Each row of a before or after table is a point. The points were changed in one or more steps. Then noise was added and the rows were shuffled. The steps act on columns, c1 being the first. Write out the steps. A step turns or swaps two columns, mirrors them in a line or flattens them onto one, adds a multiple of one to another, or multiplies or shifts one. Angles are multiples of 10 degrees, from the lower column toward the higher: turns from -170 to 170, lines from 10 to 170 but not 90. Use the fewest steps. Two steps may share a column if one is a turn and the other turns, adds or multiplies; they go together, in the order done. Otherwise the lowest column goes first.
(in the rows, 128 means zero)

Before (13 x 3)
[[134 149 139]
 [ 96 154 135]
 [ 67 188 105]
 [ 94 119 137]
 [127 113 129]
 [ 76 182 165]
 [ 90 195 108]
 [132 140 101]
 [118 135 133]
 [130 133 170]
 [116 175 128]
 [123 129 116]
 [135 131 186]]
After (13 x 3)
[[113 203 165]
 [148 125 185]
 [121 140 132]
 [172 138 138]
 [119 131 116]
 [152 136 102]
 [109 169 135]
 [165 203 106]
 [181 171 128]
 [ 46 141 140]
 [142 132 172]
 [104 215 107]
 [102 118 132]]
Steps: turn c1 and c2 by -40 degrees; multiply c1 by 2.5

Before (8 x 9)
[[159 132 119 126  99 134  91 152 122]
 [111 129  85 139 159 176 134 110 153]
 [110 162 134 160 147 166 119 113 161]
 [150 167 154  87  77 110 114 121 123]
 [105 152  89 172 150 136 129 112 141]
 [110 147 156 114  59 117 123 163 113]
 [141 134 125 130 151 135 129 150 118]
 [135 125 112 170 137 164 143 111 123]]
After (8 x 9)
[[159 131 119  95 146 142  91 152 152]
 [111 147 156  85 172 101 124 164 182]
 [150 167 154  57 164  83 114 121 165]
 [104 151  89 143 120 149 128 112 104]
 [111 128  84 110 120 247 134 111  89]
 [135 125 113 140 118 218 144 111 124]
 [111 162 135 131 135 224 119 113  89]
 [142 133 125 100 104 145 129 151 121]]
Steps: shift c4 by -30; turn c5 and c9 by -140 degrees; multiply c6 by 2.5

Before (9 x 14)
[[131 118 137 130 142 113 121 103 115 117 109 120 110 119]
 [102 118 135 117 123 139 120  99 140 126 149 121 121 131]
 [152 119 128 135 120 136 116 132 143 107 146 120 161 122]
 [139 128 108 141 136 140 166 108 120 138 149 120 114 126]
 [139 133 108 140 131  89 125 111 128 158 145 141 131 127]
 [142 136 138 127 137 129 132 117 155 134 142 120 111 134]
 [141 122 136 110 135 140 117 100 124 139 138 139 111 108]
 [142 132 131 124 141  96 123 221 146 125 147 127 173 127]
 [137 128 133 125 133 121 133 103 136 105 144 124 119  91]]
After (9 x 14)
[[142 135 129 141 138 129 132 113 156 138 142 127 111 143]
 [130 119 142 111 142 113 121  96 119 126 109 114 110 105]
 [137 129 130 140 132 121 133  95 138 116 144 108 119  35]
 [142 132 125 144 141  95 123 249 146 126 147 124 173 126]
 [139 128 112 162 136 140 166 102 113 139 148 130 114 123]
 [151 120 123 154 120 135 117 133 141 121 145 107 161 114]
 [141 122 137 120 135 139 117  91 127 126 138 144 112  78]
 [103 118 131 138 123 140 120  91 141 133 150 123 121 136]
 [139 133 110 156 132  89 125 106 122 137 145 159 132 125]]
Steps: turn c3 and c9 by 20 degrees; add 1 times c11 to c4; multiply c8 by 1.3; turn c10 and c12 by 50 degrees; multiply c14 by 2.5

Before (9 x 32)
[[126 167 208 173  99 144 138  81 177 161 155 143 164 161 154 117 127 179
  159 109 165 118 111 177 147 100 114  91 121 109 159 160]
 [193 151 122 127 151 129  73  64 127 146  79 107  96  97 141 127 146 134
  119 176 136 173 150 165 160 111  95 131  92 133 111 121]
 [141 158 155 117  69 189 118 107  97 116 132 105 105  91 188 102  86 112
  139 145  65 110 111 162  85 107 110 164 118 108 130 123]
 [192 118 135  94 129 122  77 132 177 149  75  88 111 171 147 106 127 122
  166 137 139  89 116  99 111  50 148 129 131  95 134  75]
 [113 105 157  80 129 166 155 145 160 154 161 144 181 195 100 114 121 168
  162 168 167 101 106 135 153  54 155 158 114 119  81 135]
 [113 120 142 134  86 117  82 151 139  85  80  85 159 149  95 164 155 144
   91 140  88 105 174 168  86 118 126  67  90 129 135  70]
 [127  94 131 150  81 158 180 158 103 129 183 120 137 195 173 171  76 118
  133  84 114 187 204 200 159 128 131 148 118 105 134 153]
 [131  82 119  93  91 141 103 143 114 173 132 163  91  89  98 176 108 162
   99 152 145 100 162 150 166 103 152 156 175  91 154 133]
 [171 169 167 116 109 107  78 125 103 155  94 171 158 128 174  95 138 112
   68 116 162  93  97 104  78  79 116 162 145 166 148 131]]
After (9 x 32)
[[128 103 159  79 131 164 156 150 164 141 163 150 179 194  98 112 136 169
  118 168 166 101 106 137 155  53 157 163  92 119  82 134]
 [107 155 157 116  69 187 116 104  96 116 130 105 107  93 189 102 162 110
  120 145  66 113 112 164  80 108 108 168 114 106 133 123]
 [141 122 141 133  84 116  82 155 119 125  78  87 161 150  93 163 103 145
   88 143  87 108 175 169  85 121 125  69 158 133 135  71]
 [108  82 117  93  89 144 102 141 129 131 131 165  92  90  97 175 141 160
  172 151 146 102 161 148 162 106 152 154 167  94 152 132]
 [150 165 205 174 100 142 140  89 182 147 155 147 166 162 153 118 140 180
  124 110 165 121 112 175 145 101 112  93  97 106 158 158]
 [ 76 116 135  93 131 122  76  99 176 148  76  88 106 169 148 107  98 123
  138 135 140  89 115 101 110  51 145 131  90  98 134  74]
 [101 167 168 113 109 109  78 102 114 124  92 171 160 125 175  91 102 109
  134 115 161  93  99 104  78  78 117 162 188 165 149 132]
 [116 147 120 129 152 129  74  41 132 130  80 102  95  97 142 130 102 131
   91 178 136 175 150 164 161 110  93 133 131 131 109 119]
 [ 86  94 132 150  81 159 179 157 110 124 185 122 137 194 173 172 169 118
  117  85 115 186 203 199 159 129 132 150 123 105 135 150]]
Steps: turn c1 and c8 by -30 degrees; turn c1 and c17 by -150 degrees; flatten c9 and c10 onto the line at 20 degrees; turn c19 and c29 by -80 degrees

Before (9 x 64)
[[156 105 185 114 160 124 186 105 143 145 172  70 123  97 157 131  85  63
   99 125 179 153 120 102 102 129 125 149 125 133 134 108 113 104 120 127
  114 134 115 112 132  71 169  77 158 175 113 145 115 149  75 113 132 170
  112 103 138 136 103 167 124 167 174 152]
 [132 151  69 135 131  79 130 151 127  71 180 151 141 102 222  63 104 189
  124  89 118  88 150 184 124 123 198 125 151 107  61 123 189 120 219  83
  134  78  84 151 138 143 113 196  91  77 172 157 105 114 132 132 150  99
  115 135 186  98 130 133 129 125 122  53]
 [156 141 124 127 125  95 118 139 149  78 122 164 104  85 178  69 120 189
  124  67 118 118 138 178  89 110 209 126 154 108 104 122 162 108 158  98
  167  68  52 151 159 160 118 217  91  85 152 135  85 122 139 152 167  90
  128 122 213 131  82 160 168  89  96  95]
 [111 117 108 145 143 115 126  79  59 119 108 130 115 191  97 143 120 141
  159  95 157 146 115 147 153 139 143  57 126 122 120 125 132 129 135 162
  158  88 101 160 108 111  71 177 117 110 151 158 186 124 124 100 158  90
  133 139 128 104 156  82 147 181  83  68]
 [128 144 101 161 143 147 111 124  94  71 141 136 153 181 111 107 108 156
  163 104 165  86 137 173 119 131  92  87 127 178 107 154 122 160 109 165
  177  93 110 182 114  83  93 126 106 110 128 120 166 143 113 108 157  82
  160 150 124  64 160  77 149 185  86  83]
 [176  94 162 172 148  68 130 128 112 138 180  80 152 103 159 147  95  93
  149 183 145 139  78  93 114 112  83 125 124 117 139 148 130 150 111 132
  118 160 166 117 123 100 144  72 157 170 126 162 139 167 108 122 133 168
   83 148 145 190 132 165 126 136 186 118]
 [220  99 124 126 106 100 177  94  97 131 133  70 136 101 127 150 100 144
   58 129 137 153 131  77  93 134  96  99 134 101 144 107  90 115 128 161
  102 133 154 137 111 118 192  94 166  86 112 163 106 164  90 131 145 147
   83 135 126 183 128 139 111 160 162 138]
 [139  82 192 113 153 100 149 107 105 159 144 109 145  73 142 150  99 107
  112 149 145 112 108  98 104 141 110 144 130 150 139 128  68 107 133 130
   97 119 149  86 131 104 153  66 116 164 119 137 116 180  77 111 170 173
  110  97 124 162 140 145 100 132 174 134]
 [141 128 120 151 179 116 155  76  88 131  87 149  92 172  99 119 151 102
  182 107 150  95 157 175 131 116 124 112 128 158 130 150 146 118 125 152
  112 124 128 178 128  74 108 153  81  93 116 141 158 132 144  88 149  56
  147 126 121  97 121  90 137 159  65  94]]
After (9 x 64)
[[143 149 120 153 180 115 104  79  88 129  90 148  93 168 142 123 151 101
  180 106 154  91 155 171 129 111 122 110 144 159 129 150 124 118 124 149
  111 124 127 184 127  71 106 154  78  95 113 137 157 131 145  88 154  52
  107 129 112  95 120  95 136 162  64 160]
 [155  91 186 110 154 127 222 105 144 148 172  70 123  95 119 133  86  64
  101 122 178 154 116 105 104 134 126 150 129 133 135 110 125 104 121 126
  114 138 114 115 129  68 167  74 164 173 112 144 113 149  77 116 135 169
  141 101 135 136 103 169 119 167 175 105]
 [124 156 104 164 141 147  46 125  91  70 147 133 156 183 129 110 111 158
  159 106 171  87 138 170 120 130  91  90 129 177 105 151 144 159 110 161
  174  94 109 184 114  82  95 125 106 110 128 119 166 145 111 107 159  83
  128 148 104  69 157  74 149 185  85 164]
 [154 107 126 125 122  95  68 137 150  77 120 159 105  86 116  68 120 191
  128  68 121 117 141 180  92 109 211 127  76 104 105 124 119 110 162  97
  167  68  54 153 162 162 122 217  91  86 151 137  85 122 142 149 164  90
   97 119  39 130  83 159 163  89  94 100]
 [133  87  70 132 129  83  15 153 125  74 179 157 139 103  92  64 104 187
  125  85 115  86 149 186 122 127 198 121  47 108  65 124 105 119 223  82
  137  79  83 155 140 142 112 196  94  77 173 154 103 116 128 129 152 101
   72 135  39 102 128 132 126 129 124 154]
 [179  84 159 172 145  70 118 127 115 138 181  79 155 104 121 149  96  93
  152 180 146 134  81  98 115 112  82 128 129 117 135 148 110 151 109 132
  119 155 166 118 122 103 140  71 151 171 129 163 136 168 111 122 134 168
  134 147 107 192 134 165 129 138 188 124]
 [224 102 123 120 108 104 194  92  95 132 136  74 137 103 144 148  96 137
   58 127 132 151 136  74  94 135  96  98 145 102 141 108 124 113 123 163
  104 133 153 139 109 117 193  95 164  85 112 162 106 162  93 131 148 150
  170 132 136 185 125 138 112 161 154 123]
 [111 138 108 144 139 117  36  79  59 119 108 129 116 190 147 145 118 140
  157  96 159 143 118 147 154 141 142  57 155 123 120 125 131 128 134 166
  157  89 100 159 108 109  69 179 115 115 148 157 186 122 124 101 158  87
  122 139  89 106 152  86 148 180  90 171]
 [141  88 193 110 153  96 155 110 105 162 149 109 143  78 141 149  96 103
  112 149 147 107 111  97 106 143 109 141 135 149 140 123 142 107 133 130
   98 117 149  85 134 104 155  71 114 170 118 133 115 181  75 112 169 175
  188 100 138 163 139 147  99 135 174 126]]
Steps: turn c2 and c15 by 40 degrees; turn c15 and c29 by -130 degrees; add 1.5 times c64 to c7; turn c57 and c64 by -140 degrees; multiply c55 by 0.4; turn c33 and c55 by -110 degrees
